Each point is reached from the start by the listed moves, each made once or not at all, plus a little noise. Is the number of moves made odd or even? Then give how often each move was made.

Moves:
(1): [ 83  36 -47   5   3]
(2): [-18  67 -20 -26 -18]
Start: [-48  -8  33 -34 -33]
Points:
[-47 -10  36 -36 -34] -> even (0, 0)
[ 34  27  -8 -28 -29] -> odd (1, 0)
[-64  54  14 -60 -51] -> odd (0, 1)

Moves:
(1): [ 83 -22  19 -13  18 -12  14   5 -13   0  14  -7]
(2): [ 22  56  -1   2  -9 -14   4  -3  21   1   2  -8]
(3): [-24  10  83 -15   3   1  17  -2  13   4   6  13]
(4): [ -4 -13   7  59  15   6  -5   4  11   0   1   3]
(5): [-24  20 -14   9  98 -48  -9  11   7 -26  -6   6]
(6): [  7  17   1 -15  34  70  -7  12   3   1  -6  -3]
(7): [-21  -8 -20  14   1  23 101  19  17   7   9  15]
(8): [-10   5  -7  -6  -6  -2 -15  48  -7   5   2   1]
(9): [  6 -29  -8  -9  -6  -4 -23   7  83 -28  18 -12]
Start: [-17  12 -55 -22 -15   8   5 -31   2 -27   9   1]
Points:
[ 20  43   0 -49  82 -46  90  57 121 -64  56   8] -> odd (1, 1, 1, 0, 1, 0, 1, 1, 1)
[ 64  11 -38 -59  32  60  -2  35 -22 -20  18  -7] -> odd (1, 0, 0, 0, 0, 1, 0, 1, 0)
[-31  94 -88 -12 108  40  93   9  53 -46   9  11] -> even (0, 1, 0, 0, 1, 1, 1, 0, 0)

Moves:
(1): [ 39   3   0   2   8  18 -11  30   2   2  -8  -4   3  -1  16 -17 -13  12
  -7   9 -25  17   4   6   0  19]
(2): [ -4  50  -5  -8  -9  13   3  -7   9   0  16 -17  -5  15   8   3  -2  10
   2  -8   7   2   2  -4  -3 -15]
(3): [ -8  -8  32   3  13  -8  -4   4   9 -19  -2 -11   7  -1   6  16  -2  -7
  -6   6   2  16  11   0  15  -3]
(4): [ -7  12 -10  32 -16  -2 -13  -4   4  -4  -3  21  -1  14  -1  -7  13  17
  -5  -9   1  -7   1  13   9   2]
(5): [ -2  -1  -3   9  46   8  11   0  20   8 -24  -3  16 -21 -23 -16  22  -5
  11   4   5  -2  23   5  -7   1]
(6): [-16  -4  -2   0   2  36  -4  -5  -8  -5 -20  -2   1 -14  11  13   1  -2
   9  -3   2  -4 -19  -7   1 -16]
(7): [  3   6  -9   4  -9   2  39  -2  -5  -2 -20  -4   5 -13   5  14  -2  12
 -18   5 -10  -7   7  13   7  -1]
(8): [ -4  13 -26  -5 -16   5 -12  58  -3 -20   5   4  -2   5 -13   5   3   6
 -16  -6  23   3  -8  16   5   7]
(9): [ 11 -26   0 -15  -2  14   3  -3  36 -10   3  14  -5  10   4  20 -13  15
  -2   8  -1   6   2  -5  -9 -20]
(10): [ 0  2 14 14 -4  0 -7  8 14 40  2 -4 -2 -8 -7 -3  0 -4 -8  5  7 -3  2  2
 16 14]
(11): [ -4 -11   2   5   2   4   4  -3   4  -2  35   6  -8  -2 -10   7  18  -3
   0   1 -12   3  -7  -8   2   5]
(12): [ 16  10   7  -6  -8   3  14  -4  -4  -4  -1  32   4  -2   1   5  -4  -6
   8 -13  -4  11  -1   3   4   0]
(13): [-11   7   8   6  -6  -4  -6   5   1   5  16 -13  59   2  -4   6   6   1
  11  -1  -2 -17  -8   1 -12  -2]
(14): [ -4  -8   2  -5   8  18  12  -7 -18   7 -11 -11  -1  36  -8  15   5  -2
  10  -4   3   1  18   0   3   9]
(15): [-15  -3  -5  -6  19  -2  -1  20  -9   9   6   6   1  11  31  -2   7  -1
   2 -13   4  -7  -1   2   7 -12]
(16): [ 20   8 -24  17  16 -20   7 -11  -5  12 -10   5  12   0   4  31   3   9
   3   0   8   9  -5  12 -10  -6]
(17): [  9   8  15 -25 -14 -13  -8  -4  14  -3 -17   0   7 -21   6   3  50   6
 -15  -9 -26  -8 -20   1 -11  11]
(18): [ -4  -1  10 -18  15  -9  -7  -4  -7   5   7  -1  -1  -5  -7   6  -3  31
   3  -1   4   4  -4   6  12  -5]
(19): [ -1   1   5  -3 -21  -4   3  10   6  -4  -3 -29 -11  -7  22  -3   0 -10
  52   0  13   8  -2  27   0  18]
(20): [-17  -5 -12  -8  -6   3  -5   3  -6  17   0  14   1  10   4  -5   5  -4
   2  43  -2  24   9  -2   1  13]
(21): [ 20  -5  -4   6 -10   8  17 -18  -9  -7   7   2  -9  -2  14  -6  15  13
 -10   8  49  -4   7   8  -6   3]
(22): [ -4  -3  -2   4 -18   0   1   0   4   5  -8  -3   3 -10   3 -13  -1   2
  -5 -20   2  21  -3   1  -5  -3]
(23): [ 23   6  14   4  -8  -7 -14  12 -30   3  12  10 -10 -26   6  20   5  17
   4   4   4  -8  57   6 -12 -25]
(24): [ -4   1  -1 -12  19  16  -5  -7  -5   6   7   8  10  14 -16  -5 -11 -13
 -20   2 -14   0  -7  51 -12  -3]
Start: [ 21 -34  17  -5  34  -5 -23   8 -14 -35 -11  -5 -24  -5  12   4   3  15
   2   1 -26  -5  -3 -10  -4 -16]
Points:
[ 20  57  42  13  32  52 -40 121  -4 -12 -16  32  53 -52  47  46 109  63
 -25  17 -46   4  56  39  18 -17] -> even (1, 1, 1, 1, 1, 1, 1, 1, 0, 1, 1, 1, 1, 0, 1, 0, 1, 0, 0, 1, 0, 0, 1, 0)
[ 13  29 -14 -11 -18  77  28  29 -28 -58  24   5  34 -10   7  34  29  37
 -35 -30  22   5 -39  60 -24 -42] -> even (0, 1, 0, 0, 0, 1, 1, 1, 0, 0, 1, 1, 1, 0, 0, 0, 0, 0, 0, 0, 1, 1, 0, 1)
[ 76   2  39  53  51  29 -35  38 -36  39 -61  -7  47 -46  21  41  37  71
  89 -27  -8  24  64  67  -9 -12] -> odd (1, 0, 0, 1, 1, 1, 0, 0, 0, 1, 0, 1, 1, 1, 0, 1, 0, 1, 1, 0, 0, 1, 1, 0)
[ 38  15  48  23  13  74 -14  33 -20 -23 -28 -25 -38  33 107  22  25  31
  51 -23  34  25  18  36  44   8] -> odd (1, 1, 1, 1, 0, 1, 0, 0, 0, 1, 0, 1, 0, 1, 1, 0, 0, 0, 1, 0, 1, 0, 0, 0)
[ 60  29  76 -27  26  51 -45  32 -30  16   4 -19  42 -11  52  94  63  14
  48  38 -62  43  26  73 -23   7] -> odd (1, 1, 1, 0, 0, 1, 0, 0, 0, 1, 1, 1, 1, 1, 0, 1, 1, 0, 1, 1, 0, 0, 1, 1)
[ 86 -34  37  13   5   0 -41  10  42 -51 -29 -16  56  -5  63  26  47  58
  -2  -7 -18  38 -20 108 -45  -1] -> odd (1, 0, 1, 1, 0, 0, 0, 0, 1, 0, 0, 0, 1, 0, 0, 1, 1, 0, 1, 0, 1, 1, 0, 1)
[ 28  -1 -18  17  54  -1 -26  28  -9  20 -55  21  -2   3 -18  29 116  80
 -21  28  42  14  18  52  10  34] -> even (0, 0, 0, 1, 1, 0, 0, 1, 0, 1, 0, 0, 0, 1, 0, 1, 1, 1, 0, 1, 1, 0, 0, 0)
[ 34  -4 -38  65  15 -17 -11  75 -13  13 -20  16 -26 -61  -1  46  76  52
  30  52  13  11  69  70   3  17] -> even (0, 0, 0, 1, 1, 0, 1, 1, 0, 1, 1, 0, 0, 0, 0, 1, 0, 0, 1, 1, 0, 0, 1, 0)
[ 48 -53  14  30 -24 -20 -51  62   0 -22  37  19 -45 -25  41  70  53 101
  13  38  78  64  56  64  12 -14] -> odd (0, 0, 1, 1, 0, 0, 0, 1, 1, 1, 1, 0, 0, 0, 0, 1, 0, 1, 1, 1, 1, 1, 1, 0)
[ 49 -18   4 -37 115  23  -2  39 -11  -7 -91 -31  19 -64  60  25  55  57
  20  -3 -64   4 -27 110 -17  -9] -> even (1, 0, 0, 0, 1, 1, 1, 0, 0, 0, 0, 0, 0, 0, 1, 1, 1, 1, 1, 0, 0, 0, 0, 1)
[ 55 -14  24 -38 -16  44  16 -15 -65 -22 -50  58 -17 -69  38  24  62  41
 -43  16 -26  26  27  63 -38 -36] -> odd (0, 0, 0, 0, 0, 1, 1, 0, 0, 0, 0, 1, 0, 0, 0, 0, 1, 0, 0, 1, 1, 1, 1, 1)
